Every row gives one point. Each copy is the shape, with its points in the same order, turned, moved and blurred by noise. Some copies are also mirrored. Which?
In the rows, zero is written as 128.

Shape (7 x 3)
[[119 104 175]
 [ 41 126 157]
 [141 152 147]
 [170 163  83]
 [123 150 141]
 [120 159  43]
 [142 105  60]]
Copy 1 (7 x 3)
[[ 95  96 173]
 [ 20 126 127]
 [131 143 147]
 [180 138  92]
 [115 141 135]
 [141 139  41]
 [138  79  67]]
Copy 1 is: only turned
Copy 2 (7 x 3)
[[119 127 164]
 [ 55 148 116]
 [161 149 128]
 [201 122  76]
 [143 149 117]
 [160 104  28]
 [162  64  75]]
Copy 2 is: only turned

Shape (10 x 4)
[[123  95 147  92]
 [168 110 137 160]
 [189 124  82 149]
 [190 158 125 146]
 [191 118  67  81]
 [142  78 149 111]
 [ 87 110 149 141]
 [ 14  80 142 151]
 [175 203 141 138]
 [164  94 152  92]]
Copy 1 (10 x 4)
[[ 80 139 140 104]
 [143 192 121 128]
 [162 179  64 107]
 [194 158 116 106]
 [145 144  66  43]
 [ 95 168 138  96]
 [ 88 140 127 157]
 [ 21 124 119 199]
 [210 126 138 129]
 [110 158 148  72]]
Copy 1 is: mirrored
Copy 2 (10 x 4)
[[177 125 131 132]
 [128  90 122  84]
 [133 100  62  72]
 [138 127  98  46]
 [187 130  35 100]
 [170  91 135 121]
 [115 120 154 146]
 [ 88 122 181 216]
 [122 174 114  34]
 [199 109 131 103]]
Copy 2 is: mirrored

Shape (10 x 6)
[[122  84 214 132 166  99]
 [125 144  81 105 105 121]
 [128 218 129 180 124 184]
 [ 73 115  66 111 126 125]
 [ 94 132 217 109 180  70]
 [127 142 213  82 165 101]
 [115 205  97 175  94 128]
 [134 104  94 108 134  64]
 [111 147  82 133  61 152]
 [132 119 133 116 170 126]]
Copy 1 (10 x 6)
[[121  96 195  95 200  97]
 [117 147  61 116 127 121]
 [ 93 210 147 191 104 113]
 [ 84 122  57 117 154 167]
 [ 81 133 181  66 220  76]
 [130 157 183  57 195  83]
 [ 66 183  91 177 107  88]
 [122 104  61 107 188  94]
 [ 97 134  69 137  80 126]
 [132 141 131 122 191 126]]
Copy 1 is: only turned
Copy 2 (10 x 6)
[[ 74  98 197 150  99  96]
 [152 120  67 129 131 145]
 [169 169 124 216 124 198]
 [ 99 110  56 134 159 155]
 [ 42 165 186 134 100  91]
 [ 88 146 199 113  90 106]
 [164 168  63 201 115 158]
 [101  98  78 128 141  74]
 [142  91  54 156 118 180]
 [120 115 156 145 156 127]]
Copy 2 is: only turned

Shape (11 x 8)
[[157 163 185  87  95  75 106  70]
 [174 118 171 112 123 135 102 139]
 [150 128 172  85  93  74 146 210]
 [186 173  92 200 113 154 134 209]
 [ 92 127  83 103  76 148 135 192]
 [ 47 126 175 135 109 121  99 136]
 [177 168 139 137 124 176 119 149]
 [148 115 162 103  76 110 165  66]
 [115 173 178 152 126 153 172 104]
 [106  55 165 105  70 115 146  83]
 [113 120 107 170 204 165 115 126]]
Copy 1 (11 x 8)
[[189 135 175  66 125 126 116  51]
 [174 132 127  81 105 168 132 135]
 [167 149 164  51  88  90 186 176]
 [102 217  92 160  81 148 160 175]
 [ 67 144 103  55  72 109 153 162]
 [ 90 127 171  51 148 119  65 160]
 [132 180  96 103 117 186 149 128]
 [136  85 169  86 104 146 136  68]
 [ 95 141 162 121 161 158 144 102]
 [121  41 181  68  82 142 108 124]
 [111 120  59 145 166 147  98 159]]
Copy 1 is: only turned
Copy 2 (11 x 8)
[[100 101  60 170  53 156 122 184]
 [155 107 142 161 101 169 143 177]
 [107 143 173 101 103 145 112 240]
 [205 233 156 155 150 130 144 170]
 [163 171 177  95 121 141  53 124]
 [ 70 118 164 177 124 159  98 111]
 [183 167 123 148 112 185 160 143]
 [123  99  98 136  26 117 145 134]
 [ 94 160 108 143  98 160 173 107]
 [116  67 166 144  34 117 121 128]
 [165 104 139 161 185 136 154  87]]
Copy 2 is: mirrored
Copy 3 (11 x 8)
[[180 135 192  72  60  99  91 165]
 [168 127 156 113 138 146  96 185]
 [125 116 142 106 122 106 162 249]
 [123 155  66 224 107 153 109 190]
 [ 69  82  71 108 109 154 113 194]
 [ 55 123 173  87 126 108  82 150]
 [152 160 120 150 109 180  96 169]
 [170  76 178  95  73 133 130 126]
 [107 158 168 127  87 164 132 110]
 [129  33 184  83 117 124 115 132]
 [118 165  86 126 173 144  86  88]]
Copy 3 is: only turned
Copy 4 (11 x 8)
[[157 150 157  88  96  30 103 127]
 [143 105 176  90 100 115  80 146]
 [142  88 155  65 107  80 124 240]
 [148 112  93 177 148 169  66 214]
 [ 79  69  77  69  92 143 115 185]
 [ 33 144 151  64 109 109 111 151]
 [164 136 135 134  92 155  78 151]
 [137  97 163 126  66  58 144 108]
 [101 171 151 140  92 132 149 138]
 [ 79  55 187  84  83  80 125 109]
 [110 126 143 107 172 196 116 112]]
Copy 4 is: only turned

Shape (13 x 8)
[[110 132 187 134  99  72 108  95]
 [100  70 168  86 197  57 132  81]
 [191 186 127 131 123 107 130 181]
 [ 67  76 234 144  77 117 149  94]
 [119 197 101  97 112 102 115  83]
 [ 90 138 170 111  94 187 153  82]
 [162 136 142 134  70  77  66 149]
 [169 122  46 165  93  81  83 188]
 [113 121 128 221 145 173  58 107]
 [126 149 139 142 139  80 124 197]
 [144 117 123 123 166 146  88 116]
 [155 121 148 103  44 156 131  78]
 [ 85 135 129 121 128 199  88 163]]
Copy 1 (13 x 8)
[[126 119 164  91  61  81 149  80]
 [158  79 161  69 149  40 173  14]
 [163 185 128 128 139  88 144 170]
 [ 77  73 230 127  68 103 165  62]
 [ 91 186  93  68 118  83 124  93]
 [ 51 144 190 106 136 136 124  74]
 [157 121 122 118  67  83 102 146]
 [161 116  38 175 121  86 120 161]
 [156 117 106 145 103 212 127  61]
 [157 122 123 116 128  91 193 156]
 [162 123 125 106 161 128 113  77]
 [ 73 149 176 137 105  89  65  97]
 [ 96  98 131  97 165 182 125 130]]
Copy 1 is: mirrored
Copy 2 (13 x 8)
[[102 120 121 167  64  59 158 128]
 [ 62  66  95 114 146  59 135  59]
 [179 158 115 133 154  98 154 185]
 [ 64  53  81 206  37  70 129 162]
 [143 201  85 109  96 125 161 109]
 [118 138  52 186  64 142 101 146]
 [137 141 184 125  74 107 159 171]
 [143 138 180 119 137 170 217 180]
 [ 94 159 162 238 151 150 123 137]
 [126 133 120 124 169  82 171 199]
 [123 134 121 143 151 146  97 113]
 [168 111  93 156  28 148 123 130]
 [ 90 155  87 157 127 179  90 189]]
Copy 2 is: mirrored

Shape (13 x 9)
[[110 175 108  72 133 157 121 127 112]
 [125 122 118 145 140 144 124 113 107]
 [110 117 113 155 118 136 123 111 137]
 [133 112 116 160 214 141 123 121 124]
 [107 115 106 162 127 110 112 104 134]
 [112 159 144 164 144  73 133 102  97]
 [137 167 111 162 150  99 145 115 144]
 [249 120 120 157 111 161 144 141 145]
 [111 118 159  87 126 152 133 145 140]
 [115 168 113 151 129 160 135 100  81]
 [114 116 118  63 121 153 193 170 103]
 [113 130 119 140 156 158 141  92 141]
 [114 119 123 155 122 154 132 153 139]]
Copy 1 (13 x 9)
[[ 74 119 103 118 131 162 168 148 128]
 [137 137 108 152 141 135 136 113 129]
 [137 139 128 153 122 118 146 107 155]
 [180 128  81 139 193 127 145 119 135]
 [140 128 120 145 128 101 125 103 167]
 [112 147 113 142 158  79  83 135 126]
 [121 171 112 108 159  86 133 112 138]
 [178 203 154  80 130 180 140  63  93]
 [130 120 159 132 131 157 161 167 131]
 [ 89 160  92 170 140 133 137 111 109]
 [132 113 130 121  91 144 192 177  68]
 [128 132 122 156 164 124 169 109 140]
 [157 161 126 150 116 135 158 135 150]]
Copy 1 is: only turned
Copy 2 (13 x 9)
[[126 204 117 153 128 173 133 158 142]
 [122 136 118 155 154 134 105 130 125]
 [128 115 131 163 126 132 114 121 134]
 [103 145 115 143 199 100 112  96 159]
 [130 118 124 159 122 127 107  91 128]
 [117 159 127 152 138 113 118  77  64]
 [135 147 131 167 152 119 164  85 106]
 [198  82 126 138 207 119 175 177 117]
 [105 155 149 110 121 132 130 170 142]
 [120 161 119 195 160 151 102 141  99]
 [ 71 151  88 116 126 159 164 200 125]
 [104 134 150 165 161 149 121 118 147]
 [120 121 128 163 128 104 130 150 144]]
Copy 2 is: only turned
Copy 3 (13 x 9)
[[135 108 127 137 115 189  99 160 154]
 [118 141 147 126 144 154 128 116 115]
 [ 99 142 139 115 114 138 140 104 112]
 [110 175 116 114 191 136 121 138 129]
 [ 81 144 137 136 120 118 144  94 122]
 [132 158 135 189 133 127 183 108 138]
 [113 162  89 161 121 139 158 117 119]
 [181 144  65 120 123 114  89 114  35]
 [144  98 141 100 108 130 132 171 134]
 [142 147 147 142 125 201 134 111 119]
 [157  34 116 112 144 164 146 154 132]
 [122 159 127  93 127 155 136 109 143]
 [111 127 133 103 122 141 152 136  91]]
Copy 3 is: mirrored
Copy 4 (13 x 9)
[[115 150  86  83 140 122 138 152 127]
 [120 133 123 138 134 144 101 108 115]
 [111 111 128 155 123 125  95 115 134]
 [118 140 129 169 196 183 115 100 123]
 [112 117 125 169 133 112  98  98 142]
 [141 182 132 177 118 114 134  84 129]
 [146 147  91 187 133 140 128 117 149]
 [215  54  73 148 134 188  97 110  99]
 [123  97 147  95 133 138 152 141 124]
 [120 176 102 131 112 144  90 125 114]
 [108 108 116 110 121 146 180 173  57]
 [101 130 116 144 133 172 113 121 144]
 [130 106 144 151 132 141  95 154 117]]
Copy 4 is: only turned

Shape (14 x 11)
[[144  97 139 148 148  97 112 124  99 118 140]
 [141 105 201 126 152 124 206  64 170 144  63]
 [ 85 119 114 166 157 157 105 145 170 103 134]
 [130 124 132 171 158  96 147 171 129 109 121]
 [136  94 154 147 137 180 140 162 164 122 146]
 [134 107 183 135 157 128 105 163 182 127 126]
 [136 230 178 162 157 111 198 155 132 126 131]
 [ 97 101 148 149 103  95 113 124 169 146 135]
 [ 97 186 132 136 124  99 100 152   7 112  98]
 [107 123 111 117 161  97 102 160 114 170 146]
 [129 107 124 130 127 104 134 162 184 111 143]
 [148 126 113 135 142 159  98 136 159 144  99]
 [127 116 121 168 138 106 103 146 162 187 125]
 [144 104 126 140 154 105 104  97 102 104 138]]
Copy 1 (14 x 11)
[[140 128 113 107 127 145 132 167  79 130 148]
 [177  55 182  86 123  83 149  94 137 112  89]
 [101 151  70  95 169 149 106 115 142 116 116]
 [113 129 108  95 133 158 128 167  93 127  78]
 [120 136 110  54 122 158 122 140 174 119 126]
 [162 139 116  72 136 144  76 145 148 141 101]
 [100 165 196  74 137 155 162 119  92 162  31]
 [125 119 109 118  99 143  73 102 112 132 127]
 [ 62 167 188 169 177 146 134 199  54 140 142]
 [113 146  96 144 124 140 118 166 114 191 129]
 [122 151  85  85  92 126  97 141 125 121  94]
 [150 158 109 134 140 143 131 141 168 113 118]
 [145 128  95 149 110 178 108 126 135 155 105]
 [148 142 108 111 138 130 143 152  76 118 158]]
Copy 1 is: mirrored
Copy 2 (14 x 11)
[[126  98 157 139 159  87 120 125 142 133 112]
 [194 102 164 156  96 189 199 100 143  86  79]
 [ 76  90 131 174 143 167 101 170 148 114 137]
 [116 118 137 177 151  99 151 173 169 120 114]
 [142  79 130 176 103 144 118 174 120 129 156]
 [128  77 170 134  96 139 130 182 165 118 135]
 [163 192 173 213 133 148 170 163 208 149 141]
 [ 79  90 140 142  90 129 142 114 161 135 120]
 [ 85 182 194 149 216  98 155 149 120 209  95]
 [ 99 105 127 106 169 114 147 147 169 162 154]
 [104 115 117 143  97 115 129 159 157 100 142]
 [131 102 115 124 130 166 104 170 142 152 106]
 [106  76 107 135 121 134 136 143 195 166 116]
 [126 107 158 133 169 103 100 113 136 119 106]]
Copy 2 is: only turned
